Each row is a point. Each copy is the shape, with its points in the same order, turned, moved and blurred by noise. Some copies are also mirrored. Which?

Shape (8 x 2):
[[-16.2  42.3]
 [ -6.2 -25.4]
 [ 34.6 -31.1]
 [-15.7  12.3]
 [  1.7 -18.4]
 [  4.2 -19.0]
 [-14.6   8.9]
 [  8.9 -25.9]]
Copy 1 (8 x 2):
[[-24.7  36.6]
 [  9.5 -28.3]
 [ 44.9 -23.9]
 [-13.6   8.6]
 [  9.6 -19.2]
 [ 14.2 -14.8]
 [-12.8   3.2]
 [ 24.5 -22.4]]
Copy 1 is: only turned
Copy 2 (8 x 2):
[[ 37.8 -21.1]
 [-27.1  -6.7]
 [-30.8  36.0]
 [ 12.1 -18.8]
 [-18.0  -0.4]
 [-21.1   1.0]
 [  7.4 -19.4]
 [-25.2   5.4]]
Copy 2 is: mirrored
Copy 3 (8 x 2):
[[ 13.8  31.3]
 [ 10.8 -34.7]
 [-31.0 -40.0]
 [ 14.1   2.6]
 [  2.0 -25.6]
 [ -4.4 -32.5]
 [ 12.7   2.3]
 [-10.2 -35.1]]
Copy 3 is: mirrored
Copy 4 (8 x 2):
[[ 47.1 -10.8]
 [-23.1  -9.7]
 [-34.7  29.8]
 [ 15.0 -14.4]
 [-22.0  -2.8]
 [-20.1   1.0]
 [ 11.4 -11.5]
 [-24.7   2.3]]
Copy 4 is: mirrored

Shape (6 x 3):
[[-10.7 -48.5   6.8]
 [ -6.7  29.1 -19.3]
 [-10.0 -17.9  26.3]
 [ 16.9 -10.3  -9.6]
 [  7.4   9.3 -37.6]
 [  3.0   9.0 -25.7]]
Copy 1 (6 x 3):
[[ -1.8 -45.9  27.7]
 [  5.8   0.3 -39.5]
 [-17.3 -13.4  20.1]
 [ 23.9 -12.4   1.1]
 [ 30.9 -16.2 -32.7]
 [ 19.8 -12.4 -27.5]]
Copy 1 is: only turned
Copy 2 (6 x 3):
[[-30.6 -16.1  38.9]
 [ -8.0  25.9 -28.6]
 [  0.9   4.7  31.7]
 [ -8.5 -17.3  -7.8]
 [-26.1   2.6 -37.0]
 [-20.0   6.4 -25.3]]
Copy 2 is: only turned
Copy 3 (6 x 3):
[[ -5.1  52.6  -4.3]
 [-19.8 -26.0 -10.4]
 [-10.0  28.8  21.9]
 [ 11.6   5.0 -14.4]
 [ -7.5 -18.3 -30.8]
 [ -6.7 -15.3 -23.1]]
Copy 3 is: mirrored
